Every row gives one point. The ring and each string are closed loops that go straight from each point to the next, and from the last back to the first. Before rounding, they use only three directions, however many columns there are. Count how often each string passes through the ring. Passing back the other way cancels.

Ring (10 x 3):
48; 9; -33
39; 40; -29
22; 59; -23
-13; 66; -11
-32; 49; -4
-39; 20; 1
-28; -18; 3
-5; -41; -4
20; -44; -14
44; -22; -28
String (12 x 3):
5; 86; 11
3; 45; 6
0; 30; -23
5; 31; 8
5; 70; 6
13; 86; -3
13; 40; -1
13; 35; -23
13; 29; -3
23; 56; 12
22; 81; -14
11; 92; -27
Times through: 0

Ring (8 x 9):
45; 1; -6; 5; -8; -12; -12; 16; -3
18; 48; -3; 1; -2; -18; -6; 13; 3
-17; 48; 6; -6; 6; -21; 1; 16; 9
-49; 18; 14; -12; 11; -21; 6; 21; 13
-62; -32; 11; -15; 10; -20; 8; 28; 13
-43; -67; 0; -11; 3; -17; 3; 30; 8
-13; -73; -5; -6; -3; -14; -3; 29; 3
29; -46; -5; 2; -8; -10; -10; 22; -3
String (13 x 9):
-40; -17; -11; -10; 2; -22; 3; 26; 11
-41; -19; -19; -10; -1; -23; 3; 27; 12
-67; -37; -29; -14; -1; -27; 7; 32; 17
-35; -30; -6; -9; 2; -19; 2; 26; 9
-24; -46; 35; -9; 11; -10; 1; 23; 3
-48; -79; 39; -14; 13; -10; 5; 29; 5
-80; -94; 2; -18; 7; -19; 10; 37; 13
-78; -61; -34; -16; -1; -28; 8; 36; 18
-83; -65; -4; -18; 7; -23; 10; 34; 16
-60; -56; 48; -16; 19; -11; 8; 27; 8
-62; -42; 39; -16; 17; -14; 9; 26; 10
-95; -41; 28; -21; 19; -20; 14; 30; 17
-83; -27; -8; -17; 8; -26; 11; 31; 18
Times through: 1
String (16 x 9):
7; 35; -27; 0; -7; -23; -5; 17; 7
25; 58; -39; 4; -12; -24; -9; 14; 6
9; 27; -29; 0; -8; -22; -6; 18; 6
6; 8; -4; -2; -2; -17; -5; 18; 4
26; 16; 24; 1; 3; -10; -7; 13; -2
40; 38; 27; 3; 3; -9; -9; 9; -4
45; 73; 5; 5; -2; -15; -10; 7; -1
31; 63; 12; 3; 1; -15; -8; 9; 1
22; 91; -11; 2; -2; -22; -6; 9; 6
0; 66; -25; -1; -4; -25; -3; 15; 9
-10; 34; -23; -3; -4; -24; -2; 19; 10
-7; 12; -2; -4; 1; -18; -2; 19; 6
9; 20; 33; -3; 9; -11; -4; 14; 1
20; 56; 33; 0; 8; -12; -5; 9; 1
16; 21; 36; -2; 8; -9; -5; 13; -1
-2; 7; -3; -3; -1; -17; -3; 19; 5
Times through: 1

Ring (6 x 14):
29; 24; -10; 2; -13; -2; 10; -4; 32; -13; 11; 16; 4; -15
-6; 79; -13; 10; 3; -1; 1; 5; 11; -13; 1; 3; 1; -20
-46; 54; -17; 3; 14; 5; -1; 11; -15; 5; -9; 6; -1; -11
-47; -1; -18; -6; 11; 7; 4; 10; -17; 18; -8; 18; -1; -3
-8; -59; -6; -15; -7; 6; 15; 0; 5; 16; 5; 28; 1; 4
21; -47; -2; -11; -16; 2; 18; -5; 24; 3; 12; 27; 3; -1
String (14 x 14):
-27; 38; 17; 1; 4; 2; 10; 4; -5; -4; 1; -2; -1; -6
-20; 30; -18; 1; 4; 3; 4; 6; 1; 3; -2; 14; 1; -11
-33; 65; -42; 7; 13; 4; -6; 11; -5; 4; -9; 15; 0; -18
-24; 52; -38; 5; 9; 3; -3; 9; -1; 4; -6; 17; 1; -17
-21; 45; -2; 3; 4; 2; 6; 5; 0; -4; -1; 4; 0; -11
-37; 76; 16; 7; 10; 2; 5; 7; -9; -9; -3; -10; -1; -11
-56; 95; -14; 10; 20; 4; -5; 14; -20; -1; -12; -4; -2; -16
-58; 72; -32; 6; 21; 5; -7; 15; -22; 9; -14; 7; -2; -15
-66; 63; 0; 3; 20; 6; 0; 14; -28; 6; -12; -4; -3; -8
-34; 28; 2; -1; 7; 4; 7; 7; -9; 3; -3; 5; -1; -6
-23; 16; -14; -2; 4; 4; 5; 6; -2; 6; -2; 15; 0; -8
-49; 20; -50; -2; 16; 7; -5; 14; -17; 20; -13; 26; -1; -10
-62; 37; -38; 0; 20; 8; -5; 15; -25; 18; -15; 16; -2; -10
-66; 62; -8; 3; 21; 6; -2; 14; -28; 8; -13; -1; -3; -9
Times through: 1
String (18 x 14):
-59; -17; 1; -10; 12; 9; 8; 10; -26; 21; -8; 12; -2; 4
-55; -43; -36; -13; 12; 11; 3; 12; -23; 33; -11; 32; -1; 3
-32; -33; -48; -10; 6; 8; 2; 9; -8; 26; -7; 37; 0; -4
-14; 0; -17; -4; 0; 4; 7; 4; 3; 7; 0; 20; 1; -7
-27; -5; 20; -7; 1; 4; 14; 3; -6; 4; 2; 5; -1; 1
-41; -24; 13; -11; 5; 7; 13; 6; -16; 14; -2; 11; -1; 5
-61; -45; -25; -14; 13; 11; 5; 12; -27; 33; -11; 28; -2; 5
-52; -28; -48; -10; 13; 10; -1; 13; -21; 31; -12; 34; -1; -2
-35; -4; -39; -6; 8; 7; 1; 9; -9; 19; -7; 27; 0; -7
-65; 2; -50; -6; 20; 10; -5; 16; -28; 29; -16; 28; -2; -5
-66; 25; -11; -3; 18; 8; 1; 13; -29; 16; -12; 8; -3; -3
-41; 30; 16; -2; 8; 4; 9; 7; -14; 2; -3; -2; -2; -3
-21; 20; 3; -2; 2; 3; 9; 4; -1; 1; 1; 7; 0; -6
-34; 20; -33; -2; 10; 6; 0; 10; -8; 12; -7; 20; 0; -9
-67; 28; -46; -1; 22; 9; -7; 17; -28; 24; -17; 21; -2; -9
-70; 24; -18; -3; 20; 8; -1; 15; -31; 19; -14; 10; -3; -4
-57; 16; 10; -5; 13; 7; 7; 10; -24; 11; -7; 2; -3; 0
-35; 7; 3; -5; 6; 5; 9; 6; -10; 8; -2; 9; -1; -2
Times through: 0

Ring (9 x 14):
-28; 14; -21; -8; 22; 48; 17; 4; -55; -3; 33; -51; 9; 29
-31; 20; -1; -23; 44; 27; -22; 34; -31; -7; 23; -27; -12; 31
-20; 16; 20; -30; 47; -4; -48; 46; 1; -10; 5; 5; -26; 19
-6; 0; 22; -17; 39; -58; -52; 34; 22; -17; -13; 23; -27; 3
7; -21; 6; 8; 19; -95; -27; 3; 21; -21; -21; 18; -14; -12
21; -27; 1; 15; -10; -79; 3; -26; 17; -18; -23; 13; 1; -25
30; -21; 6; 6; -33; -31; 25; -42; 12; -10; -18; 8; 12; -32
24; -8; 4; -6; -39; 29; 40; -43; -7; -1; -3; -9; 20; -23
0; 3; -11; -7; -18; 53; 41; -29; -37; 0; 18; -35; 21; 1
String (22 x 14):
28; 6; 26; -30; -40; 63; 27; -30; 6; 4; -5; 6; 12; -26
8; 9; 2; -20; -30; 82; 44; -32; -29; 5; 16; -28; 22; -6
3; 10; 14; -24; -4; 42; 6; -4; -9; -1; 6; -7; 2; -2
-15; 6; -10; -7; 15; 19; 8; 1; -32; -6; 17; -30; 4; 15
-18; 5; -11; -6; 22; 9; 2; 6; -31; -8; 17; -29; 1; 18
-43; 13; -28; -2; 47; 17; -2; 22; -59; -9; 35; -55; -1; 42
-60; 30; -22; -19; 69; 50; -19; 49; -67; -6; 47; -60; -10; 60
-26; 30; 15; -40; 37; 62; -25; 38; -23; -1; 23; -18; -14; 28
-3; 11; 16; -26; 11; 25; -11; 11; -4; -5; 4; -2; -7; 3
-16; 2; -11; -2; 20; -1; 2; 3; -29; -9; 14; -27; 1; 15
-41; 6; -45; 12; 31; 26; 28; -1; -77; -8; 42; -74; 15; 41
-34; 11; -48; 8; 6; 78; 60; -24; -91; 1; 50; -87; 31; 36
6; 9; -5; -16; -32; 87; 52; -37; -38; 6; 20; -36; 26; -3
19; -6; -9; -2; -46; 55; 62; -55; -29; 2; 9; -29; 31; -17
30; -18; -9; 9; -53; 17; 62; -65; -15; -3; -4; -17; 31; -30
49; -19; 18; -5; -64; 7; 45; -62; 21; -2; -23; 17; 22; -49
33; -7; 30; -20; -32; 5; 8; -25; 27; -4; -20; 25; 3; -33
13; -9; 8; -5; -10; -17; 7; -17; 4; -9; -9; 3; 3; -15
10; -21; -14; 17; -9; -46; 21; -30; -10; -14; -6; -12; 11; -12
37; -33; -7; 22; -47; -47; 45; -63; 7; -12; -21; 1; 23; -40
58; -16; 31; -15; -73; 21; 42; -63; 33; 0; -29; 29; 20; -57
39; -2; 31; -26; -51; 46; 30; -40; 19; 2; -15; 18; 14; -38
Times through: 3
